Rows are points. The points of each table are mixes of a few directions, plus a little noise. Count the directions of each table, and those that both share. Where both have some left over, give the other angles between the two spaces (their principal angles), to ten degrees, smallest first.

First, 4 rows:
0:  42 -14  27
1:   4  35  49
2:  16 -36 -28
3: -62  16 -48
Second, 6 rows:
0: -18  28  13
1:   1 -74 -89
2:  53 -18  38
3: -15  20   8
4:  -1  30  36
5: -21  13  -7
Directions: first 2, second 2, shared 2

First:
0: -32  12  -6  18   9 -40
1: -16   7  14  38 -34 -20
2:   0  15   3  14   1  33
3:  57 -23  20 -15 -37  29
4:  -2  -4  14  18 -30   3
5: -95   0  13  52 -43   7
6:  51  17 -34 -55  86   1
7: -10   8  -9  -4  22  -5
8:  44 -35 -14 -68  27  -5
Second (7 x 6):
0:  23  -5 -42   5 -12  -3
1:  17   0 -15  42  24  12
2: -38 -19  -4 -13 -30 -60
3: -69 -16  52  25  17 -49
4:  56  24 -13 -24   5  67
5: -36   2  55 -12   9  -6
6:  46  13 -31 -21 -13  37
Directions: first 4, second 3, shared 1; angles 50, 70

First:
0:  26  16  12   0   3  11  22   2 -22
1:   4 -45 -27 -28  -3 -21 -27 -16  27
2:  30  -9   4  -9   1  -2  15   1  -2
3:  35  -7 -10  -5  -1   7  15  -6 -14
4: -11 -16 -19  -8  -3  -6 -20 -12   8
5: -46  47  41   8   9   3  -4  13  -5
6:  42 -20 -36  17 -10  15  19  -6 -16
7:  13  -3  -4 -16   2  -1  -2 -11  -8
8: -16 -10   7  18  -3  -9   0  20  27
9: -78  48  34  23   6   3 -18  16   5
Second:
0:  13   2  -8 -11   2  54  34  -5  29
1: -12  -4   8  12  -2 -54 -33   5 -31
2: -24  -3  13  17  -3 -95 -60   9 -48
3:   7  -1  -3  -4   2  26  17  -2  11
4:   5  -7   2   4   1   7   8   0  -4
5: -16  13  -2  -2  -4 -37 -29   1  -3
6:  10  -9   1   2   2  20  16   0   0
7:   5   3  -4  -6   0  26  15  -3  15
8:  15 -11   1   1   3  38  29  -1   6
9:  -4  16 -10 -13  -2  15   3  -4  25
Directions: first 4, second 2, shared 0; angles 40, 90

First (9 x 11):
0:   0   0  -1  -2   0  -1   1   2   1  -2  -2
1:  -3  -8   8 -27 -11   5  16  15   7 -16 -14
2:   7  15 -20  59  30 -13 -39 -35 -14  35  30
3:  -1   3  -3   9   4  -2  -6  -5  -2   5   4
4:  -1  -1   4  -8  -5   2   6   6   2  -5  -4
5:   2   6  -8  23  12  -5 -16 -14  -5  13  12
6: -12 -23  29 -95 -47  23  61  55  22 -56 -47
7:  -4  -6   6 -22  -9   4  14  12   7 -12 -10
8:   8  15 -20  61  29 -15 -41 -37 -13  36  31
Second (11 x 11):
0:  32  -6  19   6  21   7 -65  -6 -40  -3  62
1: -27  26 -11   6  13   6   1  -3  -6  20  29
2: -22 -26 -47  -6   7  16  12   4  32 -21 -34
3: -19  34  13 -31 -17  13  30   0  10  -4  21
4:  17 -16 -42  32  12  -8  -9  -4  11  -9 -16
5: -10  30 -41  22  17  -1   7  11  -5   9  32
6:   6  14   4   4  -3 -15  15  26 -19   7   5
7:  28 -33  38  16 -20 -30   1 -13   4   8 -65
8:   5  -1  10 -49 -30  33  12 -40  51 -44  -4
9: -16   2  55 -11 -13 -15  13  10 -22  29 -20
10:   6 -23   0  10  11  -9 -16  17 -20   5 -10
Directions: first 1, second 6, shared 1

First:
0:   0  19 -22   7 -33   2 -12 -10 -21  25  -2 -12 -11 -22
1:  -4   9 -26 -35 -35  11  10  -5 -67  -1  29  13 -40 -34
2:  23  28  20 -10  21 -16  -6 -18  -7   9  27  27   2  -2
3:  43  -3   0 -13  17 -11   1  -2 -40  12   5  29   9 -16
4:  13 -25  19  26  38  32 -21  12  84  10 -95 -16  51 -24
5:  54 -32  -3  -5  32 -13  12  12 -38   9 -11  31  24  -5
6: -55  12   3 -26 -30  10  23 -10   9 -31  32  -2 -35  -3
7: -15 -32 -25 -14  -8  -7  21  30 -66 -32  42  -2 -27  41
8: -17 -35  -7  22 -37   1  35  -9  65  14 -55 -28  23 -30
9: -32  14   5  19 -13 -20   0  -1  11 -10  40 -20 -12  53
10: -19  39  35  23  47  15 -59   1  69  -8 -12 -19  16  38
Second, 9 rows:
0:  55  -8 -29  35 -28  -3  -8  39 -22   9 -20  17  24 -32
1: -23   9  14 -11  12   2  -1 -13  15  -8   9  -5  -8  13
2:  31  16  -5  29 -12   3 -20  35  12  -8  -5  19  17 -19
3: -22  -8   5 -18   9  -1  11 -22  -7   4   4 -12 -11  13
4:  64 -42 -52  25 -38 -11  15  26 -63  32 -31   5  22 -37
5: -70  52  60 -26  42  13 -21 -27  77 -39  37  -3 -23  42
6:  27   3 -10  20 -12   0  -9  23  -2   0  -8  11  14 -15
7: -73 -36  13 -67  30  -6  45 -80 -27  18  14 -43 -40  43
8:  10  15   4  14  -3   3 -14  17  16  -9   2  10   8  -7
Directions: first 6, second 2, shared 1; angles 60

First:
0: -18  28  11 -14  14 -17  -7 -18 -17 -25  -2  -1  20   6  12 -32  27  -1 -15  27
1:   6  -4  -7  -2   2   7  14   7   4  -4   5   5   5  -8  -5  35 -13   9  10 -18
2: -17  26  11 -12  13 -16  -8 -18 -16 -23  -3   0  18   6  12 -33  27  -2 -15  27
3:  29 -65  -9  46 -45  19 -27  30  34  86 -14 -15 -75  12 -16 -29 -28 -24   8 -10
4: -13  23   7 -13  14 -11   1 -14 -13 -25   1   2  22   1   9 -11  17   3  -9  15
5:  -3  15  -3 -15  15   1  19  -3  -7 -28   9   9  25 -10   1  35  -3  14   5 -13
6:   0   1   0   0   1   0   1   0   0  -1   1   1   2   0   0   3  -1   1   0  -1
7:  -1  -5   3   7  -7  -3 -12  -1   1  13  -6  -4 -12   8   1 -27   6  -8  -6  12
8:  11 -18  -8   9  -8  11   5  13  11  15   2   0 -13  -5  -8  23 -18   2  11 -19
9:   5  -2  -7  -4   4   7  14   6   3  -8   6   5   8  -9  -6  36 -13   9  10 -19
Second:
0:  14 -20 -11   7  -8  15  12  16  13  14   5   3 -11  -9 -11  39 -25   6  15 -28
1:   4 -10  -1   7  -7   3  -5   4   5  13  -2  -3 -12   2  -2  -6  -4  -4   1  -1
2: -11  -1  16  14 -14 -17 -40 -12  -5  26 -19 -15 -26  24  11 -95  31 -27 -25  48
3:  -5  17  -1 -15  14  -2  15  -5  -7 -27   7   7  25  -8   2  26   1  12   3  -7
4:   6  -3  -8  -4   4   9  17   7   4  -8   8   6   8 -10  -6  41 -15  11  12 -22
5:  -2   6  -1  -6   6   0   6  -2  -3 -10   3   3   9  -3   1  11   0   5   1  -3
6: -30  42  22 -17  17 -30 -22 -32 -27 -31  -9  -5  25  16  22 -75  50 -10 -31  55
7:  -3   6   1  -4   4  -2   3  -3  -3  -8   1   2   7  -1   1   3   2   3   0   0
8:   8 -12  -5   5  -6   7   3   8   7  10   1   0  -8  -3  -5  14 -12   1   7 -12
9:  12 -26  -5  18 -18   9  -9  13  14  33  -5  -5 -29   3  -7  -6 -14  -8   5  -7
10:   6   0  -8  -7   6   9  20   7   3 -12   9   7  12 -12  -6  47 -16  13  13 -24
Directions: first 2, second 2, shared 2

First:
0:  27 -23 -13 -47 -25 -31 -15 -72   7  68 -95   0 -45  25 -66   9  11  -5  -4   2 -32  12  17 -14
1:  11  48   1   2 -43   0   1  17   8  -1  17  28  32 -33 -20   7 -30  14 -11   2 -13  27  -8  18
2: -29 -42  -1 -25  29  22  -2 -13  -8   3  -2 -31 -31  -3  32 -25  28 -39  37  21  -5 -24   3   4
3:  23 -48 -11  47  32   0 -42   4 -18 -12  34  53  -9   3   5 -10   6  21  -6 -66   2 -27 -36 -39
4:  -2  19  15   7   9 -11  37   4   5  -8 -32 -50  27  61   9  36  28  17 -24   3  31   6  44  -1
5: -16  51   2 -31 -63  21 -37  32  14 -11  35  17  44 -74 -13 -27 -22  -5  20  41 -41  48 -29  53
6: -11  16  10  15  29 -25  32  18  10 -26  -3 -39  -2  37  11  13 -19  12 -23  29  41  -3  12  -5
7:  -3 -21   0  32  31  24  25   9 -18 -12  45  22 -13 -16  41  -4  -2 -15  11 -32  15 -41  -5 -17
Second:
0:  43  26  20 -13  42 -15  11  -7  16  65  49 -27 -14  51 -39 -17 -22 -57 -53   9  -5  48  32  13
1: -38 -43 -13  -1 -29  49 -20  19 -20 -63 -47  20  18 -60  24 -22  19  16  41 -14  -8 -22 -20 -35
2:  -7 -13   0  -5  -4  23  -2   6  -9 -26 -10  -3   7 -17   4 -12  11  -9  20   2   2  -1   6 -17
3:  18   4   8   3  29  -5   9  -5  13  63  34  -1 -17  32 -19 -32 -21 -29 -70  -6 -30  38  13  17
4:   9  17   4  30  22 -26  42 -27  11  53  45   5 -32  46  11 -12  -2  13 -65   8 -25   9  23  39
5:  38  35  21  12  46 -24  53 -30  12  57  70 -30 -31  72 -13 -14   1 -35 -55  29  -4  31  59  31
6: -12  -8  -9 -19 -25   5 -36  19  -6 -41 -41   3  26 -37  -3  27   0  11  55  -9  23 -19 -31 -22
7: -17 -13 -12  -4 -23   2 -28  13  -2 -19 -33  18  14 -31   5  13  -5  24  20 -18   1 -15 -35  -9
8: -17   6 -16   1 -36 -27 -27   6   1 -30 -39  18  16 -26  12  55  -3  54  46 -12  23 -40 -45   3
9: -17 -10  -4  -2 -21  18  -2   5 -16 -61 -27  -3  14 -30  18  13  24  14  61   9  22 -29  -1 -21
Directions: first 6, second 4, shared 0; angles 40, 50, 70, 80

First, 8 rows:
0: -43 -10   3 -21  46  10  95 -37  -6 -38  38   5  62  12  -3  17  43 -70  -9  20 -57 -41  70  -9  56  -1 -42 -26 -44  14 -17   4
1:  38   9  -2  18 -40  -8 -84  32   6  34 -33  -4 -55 -10   3 -15 -38  62   7 -18  51  36 -62   8 -50   1  38  24  39 -12  16  -4
2:  -3  -1   0  -1   3   1   6  -2  -1  -3   2   1   4   1   0   1   3  -4  -1   1  -3  -3   4  -1   3   0  -3  -2  -3   1  -1   0
3:  11   3  -1   5 -13  -3 -26  10   2  11 -11  -1 -17  -3   1  -4 -12  20   2  -6  16  12 -19   3 -16   0  12   8  12  -4   5  -1
4:  -7  -2   1  -4   8   2  17  -6  -1  -7   6   1  11   2   0   3   7 -13  -2   3 -10  -7  12  -2  10   0  -8  -4  -8   3  -3   1
5:  -1   0   1  -1   1   0   1   0   0   0   1   0   1   0   0   0   0   0   0   0   0   0   0   0   1   0   0  -1  -1   1   0   0
6:  15   4  -1   7 -16  -3 -33  13   2  13 -13  -1 -22  -4   1  -6 -15  25   3  -8  20  14 -25   3 -20   0  15   9  15  -5   6  -2
7: -11  -2   1  -5  11   3  26 -10  -2 -10  10   1  17   3  -1   4  11 -18  -1   5 -15 -11  18  -3  15   0 -11  -7 -12   4  -4   1
Second, 10 rows:
0: -16 -12   0 -29  26  -9  15  -3   0  -6  27  -9   4   9 -15  15   7 -19   3 -11  -6  -8   2  -7   6   3   8   0   4  -8  -5  11
1:   6   1  -3  19  -2   5   2   9  -6 -30   8   1  19   4   2  -2  -4  -4   9  -4  14   5   6   3  17   3   0 -18  -8   7 -19   0
2:  13  15   2   9 -25   1 -23 -14  12  51 -44  10 -43 -16  21 -22   5  28 -16  21 -14  -3  -3   7 -21 -12  -4  29   4  -3  39  -5
3: -28 -25   0 -39  45 -10  35   9 -11 -45  61 -17  40  22 -33  34   2 -42  15 -28   4  -4   1 -13  19  13  10 -23   1  -6 -37  13
4: -29 -16   9 -35   3  -3  18  11 -16   7   9 -12  27   6 -36  36 -23  -8  -1 -14 -10  11 -30 -13 -45   9  -9  -6  17  -3 -18 -23
5:   0  -1  -2 -17  19  -9  -1 -16  14  15   9  -1 -27   1   8  -8  21  -7  -4   3  -9 -15  14   1  16  -5  11  16   0 -10  21  21
6:   9  12   2  17 -30   6 -17  -1   1  28 -37   8 -15 -13  11 -12  -8  24  -9  14  -4   7 -10   5 -25  -5 -10  11   4   4  16 -16
7:  23  20   3  67 -69  26 -23  28 -19  -6 -57  15  29 -18   9 -12 -43  40   1  15  20  33 -24   8 -36   3 -28 -20  -4  26 -20 -49
8:  15  11  -4   0   5  -7 -17 -24  23  33 -14   7 -51  -8  28 -27  28   9 -11  16 -11 -18  20   8  19 -13  11  29  -3  -9  41  23
9:   5  -5  -8   7  26  -1  11   3   2 -47  38  -2  16  12   4  -3  15 -23  14 -11  16  -8  24   1  50   3  12 -20 -14   1 -20  24
Directions: first 1, second 3, shared 0; angles 50

First (10 x 32):
0:   1  -7 -54 -30   4 -17 -16  10  31 -12  -7   9  17 -27 -11 -13  19 -18  27  -2 -14  -9 -25  -2 -23   7  16 -10  19  19  17  21
1:   2  -8 -41 -20   4 -13 -12  10  22 -10  -5   6  14 -19  -8 -13  15 -14  19  -3 -12  -5 -21   1 -18   7  13  -6  12  11  14  18
2:  -4  18  14 -17 -11   3  -3 -21   5  10   1   2  -7 -11   1  20  -8   4   3  13   9 -10  15 -14  12 -13  -5  -9  13  24 -10 -13
3:  -5  21  45   3 -11  13   7 -24 -14  16   5  -4 -17   7   7  25 -18  14 -14  13  16  -4  29 -11  24 -16 -14  -2   1   9 -19 -24
4:  -7  35  71   3 -18  21  11 -40 -22  26   9  -5 -27   9  12  42 -29  21 -22  22  27  -7  46 -18  38 -25 -21  -4   2  17 -30 -39
5:   0  -1 -60 -44   0 -19 -21   3  40 -10  -8  11  18 -37 -13  -7  19 -20  33   4 -13 -15 -24  -8 -22   3  18 -16  28  34  17  20
6:   5 -26 -54  -3  13 -16  -8  29  16 -20  -7   4  20  -8  -9 -31  22 -16  17 -16 -20   5 -34  13 -29  19  17   3  -1 -12  23  30
7:  -1  10  95  59  -3  30  31 -12 -57  19  13 -16 -29  52  20  19 -32  31 -49  -1  23  19  42   7  38 -11 -29  20 -37 -41 -29 -35
8:  11 -53 -25  60  28  -6  15  58 -25 -27  -2  -8  15  41   1 -55  17  -4 -15 -39 -23  34 -37  41 -28  35   7  30 -46 -77  23  32
9:  -3  12   9 -11  -7   3  -2 -14   4   7   1   1  -5  -7   1  13  -5   2   1   9   6  -7  10  -9   8  -8  -3  -6   9  16  -6  -9
Second:
0:   6 -20  -9  23  -3   9 -12 -22   9 -13   7 -17   6 -15   1 -34  -7  13 -17  28 -32 -31 -28   2  25  -3   7  -8  -6  -6  22   4
1:  -6  28  10 -13 -26  -9   9 -29 -31  -2  29  -7 -15   2  24   7  -2 -19  27  24  15  30  23 -12   5   6  -4  -7 -11   4 -58  -8
2: -21  -1  14 -24 -15  13   6  41 -10  20  17  20  -5  -1 -11  28  -2 -34   9 -38  49  31  35 -23 -11  -9 -10  17  -1   3  -2 -20
3:  -6  -3 -58 -36  21 -11 -21  21  67   3 -25   5  15 -20 -28 -10  -1 -16  -9 -30  -7 -37 -27   2 -19  -8   8  -7  56  14  60  12
4:  -3 -14 -28 -42  -8 -13   1  59 -15  -5   3  42  18 -22 -10  28  43 -37  67 -30  29  55  11 -17 -49  20  15  10 -20  25 -22  17
5:   8   4  42 -16 -21   7   3  -1 -35   7   4  29   2 -22   5  50  21  13  44  25  17  25  29 -25   1   0   2  -4 -36  48 -45  -8
6:   5 -18  -1  51  16  11  -5 -25  15  -9  -2 -35  -2  19   3 -49 -26  25 -58  13 -40 -42 -35  25  31  -5  -4  -1   3 -42  41   1
7:   8  12  20  36  19  -1  10 -27   1   1 -16 -25 -13  35  12 -14 -21  31 -43   8 -19 -21  -5  26  18  -2 -11  -1   6 -30   5  -3
8:   9  13  10  19  18  -9   8 -13   3  -3 -19 -10  -7  28   7  -4  -8  21 -22   1 -13  -9  -3  23   1   4  -6  -1   7 -17   0   4
Directions: first 2, second 6, shared 2

First, 8 rows:
0:  13  29  24  52 -14   0  14  -6   2  -1   9  18 -18 -19   1  13   6 -15   5   4   1  -5  12  49 -32  11  -6  11   7 -12 -25  27
1:  68  38  11 -11 -47  18   9  21 -27  26 -50 -24 -31  40  25  34  78  -2  67   7 -18  23 -28   9 -11  35 -56 -38 -41  51  27 -73
2: -12 -18 -31 -70  18 -11 -14   2  -9  -1 -14 -30  19  31   2  -6   1   9 -18 -16  -4  -2 -27 -61  34 -13   3 -20 -28  28  25 -36
3: -12  -8  36  57   0   5   0  -3   3  -9  19  25  -2 -35 -20 -10 -24   1   0   8   9   4  26  38  -8  -5   6  26  34 -27 -31  39
4:  12  31 -22 -22  -1 -15  10  -8   1   2  -5 -13  -7  17  18  18  19 -16 -15 -11  -7 -16 -18  -4 -14   7   0 -14 -31  16   6  -7
5:   9   1 -30  -9  -9  11  11   2  21   9   1   9  -7   5  22   3   6   3  15  17  -3   1   8   0 -16  11   9  -5   8 -18  25  -3
6: -37 -33  86  72  19  -2 -25   0 -27 -23  20  16  16 -48 -62 -26 -47   8 -15 -12  18  10  20  29  29 -28  -4  39  38  -8 -66  42
7: -41 -40 -74 -68  34  -7  -5  -8  36  -4  20   0  28   9  15 -25 -40  13 -39   4   4 -14   5 -59  18 -19  49   0  12 -30  40  11
Second:
0:   5  -6   4 -21   1  -6 -11  15 -19   6 -24 -21   5  21  -7  -3  19   2   6 -14  -5   3 -20 -30  15   5 -17 -19 -22  28  14 -33
1:  16 -23 -18  27 -26  32  12  37  24  31 -17  29 -17  -3  12 -16  18  13  61  34  -2  18  30   1 -33  44  -1 -10  41 -45  49 -11
2: -35 -20  12  15  29 -31 -12  17  -8   0  -6  -5  14  -8 -35 -25 -15 -11 -36 -33   6 -20  -5 -37   0   8  10  -1  -2  -5  -8  18
3:  31  47  32   6 -18   4   8 -35 -20 -20  11 -10 -12  -2  12  39  12  -8   0   3  -3   7 -13  56   6 -25 -20  13 -24  36 -42   0
4: -39  -7 -19   1  34 -38  -3   4  10  -3   9   1  14  -7 -18 -20 -21 -19 -56 -32   6 -36  -2 -33 -15   5  29  -3  -6 -16  -2  32
5:  55  39  30  19 -44  31  13 -16 -13   1  -4   2 -27   2  25  39  33   5  51  26  -6  28   0  65  -7   0 -35   5  -8  23 -16 -21
6:  18 -21 -89 -48 -19  29  19  29  49  37 -18  15 -12  30  50 -10  24  17  48  40 -11   8  14 -40 -30  41  19 -31  18 -43  92 -32
7:  27 -19 -20  -8 -27  36   5  26  12  25 -22   9 -13  14  21  -5  25  22  66  33  -6  28  12  -7  -6  26 -14 -15  22 -13  47 -38
8: -13  13  95  28  11  -6 -23 -41 -51 -46  26 -15  15 -28 -41  17 -33   1 -31 -19  10  13 -12  51  57 -64 -22  39 -11  49 -95  18
9: -25   8   0  15  23 -30   3  -7   4 -10  14   3   7 -14 -15  -6 -19 -19 -46 -21   4 -27   0  -2 -13  -4  19   9  -7  -8 -20  35
10: -41 -13 -25 -37  38 -21  -7 -28  10 -25  32  -5  27  -7  -4  -9 -47   0 -61 -13   7 -20  -3 -22  26 -39  36  16  -3  -7 -15  31
Directions: first 4, second 5, shared 4

First:
0:  17 -26  -8   4 -49  10 -18  35 -18  -9  18  10   4  12  30  35  26   8  -7  11  31 -27  -2 -21  42 -12  33  15 -14  30   8 -12
1:   4  -5  -2   1 -11   3  -3   7  -4  -2   4   2   1   3   6   7   5   2  -1   2   6  -6   0  -4   9  -2   7   4  -3   7   2  -2
2: -33  50  16  -6  94 -16  34 -65  33  19 -34 -19  -9 -23 -59 -68 -47 -17  12 -21 -60  50   3  41 -80  22 -63 -30  26 -57 -14  22
3: -33  50  16  -6  95 -18  34 -66  34  18 -35 -19  -8 -23 -60 -68 -48 -17  13 -22 -61  51   4  41 -81  23 -63 -30  27 -57 -15  21
4:   8 -12  -3   1 -24   4  -8  17  -8  -4   8   5   2   5  14  17  12   4  -3   5  16 -12  -1 -10  20  -5  16   7  -7  14   4  -6
5:   8 -11  -4   1 -22   4  -8  16  -8  -4   9   4   2   6  14  17  11   3  -3   4  14 -12  -2  -9  19  -6  15   7  -6  14   3  -5
6:  -1   0   1   1   1   0   1  -1   0   1   1   0   0  -1  -1  -1  -1   0   0   0  -1   1   0   1  -1   1   0   0   0   0  -1   1
7:  -4   7   3  -1  11  -1   3  -8   4   2  -4  -3  -1  -3  -7  -8  -6  -2   2  -2  -8   6   1   5 -10   3  -8  -3   2  -7  -1   3
8:  33 -50 -17   6 -95  17 -33  66 -34 -17  35  20   9  23  59  69  47  17 -13  20  62 -51  -3 -42  81 -22  64  30 -27  58  16 -22
Second:
0: -56  28  39  26 -10   1   4  17 -39  -5  30 -20 -43  33 -19   6 -32  48  21 -16  15  -1  36 -30  42 -46 -58  56  25 -64   7 -51
1: -62  19   8  17  -2  49 -12  -4 -13   2  -7  15 -32 -22  51  29   3  13  45   6 -28 -15  33   6  26 -11   0   0  43 -56  52   3
2:  -6 -35   4   0 -19 -27   4  -1  23 -13 -20  -9  18 -16  -3 -20   5 -42 -29  -1  17 -19 -17  -2 -42  29 -10 -29 -44  59 -29   4
3:  46 -12 -29  -5 -12 -36  -7  -2  25 -11 -35  14  42  -6  -4   8  44 -50 -23  21 -19 -17 -30  22 -67  40  19 -34 -34  56 -12  37
4:  17  -7  -6  38 -31 -45  13 -18  12 -11 -35  21  44  -2 -12  25  50 -37 -37  26 -42 -23  -3   1 -58  46 -23 -26 -44  61   8  10
5:   6  14  13  13   2 -11  12   0 -17   5  20  -6  -3  25 -29   2 -12  31  -7  -5   3  14  10 -16  24 -16 -24  28   3 -14  -2 -25
6:  76  -8 -27 -63  41   4  -8  13  15  14  25 -16   6  10 -19 -38 -26   8  -5 -18  43  40 -40  15  15 -16  58   5   6   5 -43  18
7: -16  14   3 -13   5  11 -17  21 -11  -5  12 -12 -27  11   5  -2 -18  13  27  -9  18   0   5   1  14 -28  -1  22  24 -43  -2  -4
8:  -4 -13  -2 -10  28  53   8 -24   9  24   9  12  -5 -34  33  -9 -13  17   8  -4  -5  24   8   5  46   2  39 -20  21  -5  23   6
Directions: first 1, second 5, shared 0; angles 90
